Each wall is flat, endless, passes through zero and stands at right angles to its row. A trip goes straight from one point to another. Which walls does it cross, in order?
(in the rows, 128 means zero)

Walls:
(1): [152 218]
(2): [ 85 110]
(3): [111 127]
(4): [ 99 166]
(5): [137 149]
(6): [161 116]
Trips:
[ 82 177] to [ 66 180] => none
[104 118] to [167 121] => 4, 6, 3, 2, 5, 1
[163 163] to [ 91 157] => 6, 3, 2
[184  88] to [ 85 129] => 2, 3, 6, 4
[126  87] to [177 148] => 3, 2, 5, 1
[112  63] to [153  95] => 3, 2
[104 146] to [144 134] => 2, 3, 6, 4

Walls:
(1): [110 107  97  94 127 119  52 156 154]
(2): [113 152 140 141  78 132 148 166 106]
(3): [111 176 123  77 106 113  41 113 107]
(4): [ 98 169 130 151 101 119 191 103 116]
(5): [113 153  84 141  98  77 123 137  85]
(6): [153 152 181 159 114 101 128 132 201]
Trips:
[142 113 168 113  91 139 138 153 128] to [102 129 199 202 222 117 153 147 128] => 4, 2
[179 132 195 178 108  66 124 120 133] to [128 142 135 127 118  84 137 163 187] => 1
[156 124  70  87 157 110  99 126 105] to [129  93  87 123 140 141  61 132 156] => 5
[137 133 130 156  81  62 147 116 165] to [227 171 120 116 144 154 159 149 169] => 5, 2, 4
[ 74 164 104 215  93 112 119 141 139] to [163  30 107 173 134 122 154 118 105] => 6, 2, 4, 5
[ 93 117 105  85 213 100 140 118  73] to [ 73 187 128 202 122 238 124  63 101] => 1, 4, 5, 2
[ 35 112  85 110  40  93 120 177  52] to [ 66 121 154  97 113 118 119 195 124] => 4

Walls:
(1): [219 105 157 101 104 166 180  36 174 118 157 100 196 162 112 140 173 120]
(2): [ 67 166  57  58  89 121  85  96 101 164 165  70 124 168 133  99 126  99]
(3): [101 218  98 188 116  79 148 201  93 176  92 151 114 115 133 115 139 130]
(4): [131 144  91 158 148 112 177 133 133 174 185 161 126 124 119  94 103 175]
(5): [132 160  62 160  77  74  99 109  94  72 154 123 146 185 207 128 108 104]
(6): [128 116 117 134  93  88  85 144 176  49 186  99 107  97 148 156 147 103]
(7): [109 113 105 181 145 130 112 158 149 112 174  63  88 160 136 123 196 125]
(8): [134 136  47 113 172 191 164 184 199 122  93 109  49 144 150 113  78 128]
Trips:
[ 88 106  69 214  90  95 108 103 154 121 219 199 166 164 113 179 140 191] to [ 68 148 170 196  91 130 162 143 129 111 113 121  56 125 147 154 161 120] => 1, 4, 8
[ 80  89 114 134 163 134 144 135  99  76 171 179  96 106 163 132 103 178] to [190 116 185  96 149 133 131 136 140 176 100  93  75 143  95  94 175 124] => 5, 6, 1, 4
[154 194  88 165 186 138 143 127 110  75  61  85  72  89  79 104  91 112] to [ 97 139  91 183  88  95 158  89 112 113 191  84  81 103 146  57 136  83] => 4, 5, 6, 2, 8
